Each row of a before or after table is a point. The points were changed in one or more steps. Then noise was added and the rows were shuffled. The steps act on columns, c1 being the first. Write out the steps. A step turns or swaps two columns, mirrors them in a line or flattens them onto one, adds a multiple of one to another, or multiplies or shifts one. Angles are multiples of 10 degrees, from the lower column toward the higher: turns from -170 to 170, lines from 10 to 170 but not 90. Use the fewest steps. Two steps may share a column if one is a turn and the other turns, adds or multiplies; they go together, in the order done. Otherwise the lowest column goes first.

Before (14 x 2):
[[-10 -59]
 [ 47  30]
 [-21 -50]
 [ 24  -8]
 [ 28  11]
 [ 27 -14]
 [ 17 -15]
 [ 12 -19]
 [ 66  -7]
 [ 59 -21]
 [ -5  25]
 [ 20 -47]
 [-11 -47]
 [  1 -35]]
After (14 x 2):
[[-55  31]
 [  0 -25]
 [ 20  44]
 [-24  18]
 [-22  10]
 [  6  34]
 [-11  51]
 [-51 -23]
 [ -9  21]
 [-15  19]
 [ 19  56]
 [ 27  46]
 [-30  -6]
 [-62  18]]
Steps: turn c1 and c2 by 170 degrees

Before (13 x 6):
[[-63 -12  26  12   8  25]
 [ -5 -20  35  29  30  16]
 [ 18  19  10 -45  18 -34]
 [  8 -24  12   7  20 -38]
 [-13  28   1  -2 -14  -3]
 [  2  17  10 -21   8  13]
 [  0   9   0  17  24 -17]
 [-21  17   4  21  10 -17]
 [-20  -9  14 -34  33  -1]
 [-18  17  18   0  60 -27]
 [  6  22  13   3   5 -37]
 [ 15 -23   0 -29  19 -10]
 [ 11 -15  29 -33  -7 -11]]
After (13 x 6):
[[ -1 -25  14  28   7  94]
 [ 26  -3  55  -8  29  47]
 [-18  17  26 -18  10  65]
 [ 48  42  22  -1 -11 -57]
 [  9 -20   9  25  -6 -11]
 [ 24 -14  -6   0 -14   5]
 [ 25  -2  10 -28   8  20]
 [ -9  18  47 -22  -1 -52]
 [  6 -12  17 -26  17  20]
 [  4 -22  19 -16  -6  73]
 [ 11  21  35  32  18  26]
 [-14  13  15  25 -21  43]
 [-24  15  15  27  16  40]]
Steps: turn c1 and c2 by -150 degrees; turn c3 and c5 by -40 degrees; turn c4 and c6 by -160 degrees; multiply c6 by 2

Before (8 x 11):
[[ 25 -51 -35  31  40  24 -25   7 -11 -36   8]
 [-12   2  36 -31 -36 -35  28 -33  66 -35 -41]
 [  7  24 -28 -26 -14   6  30  54  38  14  40]
 [ 21  35   6  -7   1  27 -19  27  17  -5 -10]
 [  3 -29 -53  49  12  16 -69 -43 -54 -42  29]
 [ 10  -1 -56  39  23   2 -57   0  27 -45   9]
 [ -8   1 -31  66  52 -11 -26 -20 -29 -35   3]
 [-21  -1  28  19 -68 -31  21   4  62   0 -69]]
After (8 x 11):
[[ -9 -53 -55  51  11  -9 -29 -42 -29 -42  28]
 [ -5  27 -56  38  23   6 -24  -1  -1 -47  10]
 [ -8  40 -29 -26 -15   1  12  55  25  15  41]
 [ 10 -30 -32  67  52   2 -11 -19   0 -35   4]
 [-23 -12 -35  30  39   4 -10   7 -51 -36   9]
 [ 26  62  29  21 -68   5   9   4   0   0 -69]
 [ 23  66  36 -33 -35  13  11 -33   3 -34 -42]
 [-24  18   7  -6   1   1  -6  28  35  -5 -11]]
Steps: turn c1 and c6 by 130 degrees; multiply c1 by 0.7; swap c2 and c9; multiply c7 by 0.4

Before (11 x 14):
[[ -6 -36  15  55  -1  57  49  64  53  10 -15  19 -18 -26]
 [-36 -42  39 -21  -1  32  20 -23 -14 -18 -52 -36  23 -39]
 [-22 -53   0  -2 -14  -5  30 -27  15  15   1 -18  44 -35]
 [-49  21  13  42 -86 -15  -2 -21  32 -30 -23   4 -19 -27]
 [ 14  28  10  18 -36 -31 -22  31 -62 -35 -33 -30 -12 -59]
 [  8 -35  41  26 -57  -4   6 -11  22 -34 -35  14  15 -16]
 [ 12  29  31  46 -65 -26 -70 -11 -61 -20 -43 -81 -18 -12]
 [ 31 -20  10  -6  -5  50  50  13  21   9   2   2 -36 -33]
 [-24  -5   2  36 -52   1 -31 -20   3   2 -50  35 -10 -10]
 [ -4 -32  35   0  17   7  67  57   8  16   3  10 -42  -4]
 [ 23  -6   0 -40  12  23  31  75  21   4  -9 -29  -8  -3]]
After (11 x 14):
[[ -9 -33  49  17 -50  24   6 -20 -34  31 -34  19  34   1]
 [ 49  -7   3 -33   8 -17  36  69 -11  -9   0   4  11  -6]
 [-44  -1   0   6 -45  27 -29 -24 -11  -5  -9  -1  60  -5]
 [ -9 -32  36  -5  23  20  63  60  -9 -20  44   2  17   6]
 [-26 -39  14 -32   5  88  46  63 -48 -11  10   3  28  25]
 [ 77  28  30  35 -63  13 -73 -12  58  34   4 -32  44  -5]
 [ 34  24  11  31 -32   8 -21  28  49  42  -8  -1  55  45]
 [-25  25  17  23 -90  33  -5 -21 -40  16   6 -36  41  17]
 [ 14 -43  41 -37   1  -3  20 -16  13  22 -44 -48  50  16]
 [  3 -57   0  -6 -16   3  26 -38 -11 -28 -43 -21  -4  36]
 [ 20 -22   3 -51  -5  34  44   9 -16 -12  31  21  16  29]]
Steps: turn c1 and c12 by 60 degrees; turn c4 and c6 by 70 degrees; add 0.3 times c7 to c6; turn c9 and c10 by -170 degrees; turn c11 and c14 by 160 degrees; turn c11 and c13 by 110 degrees
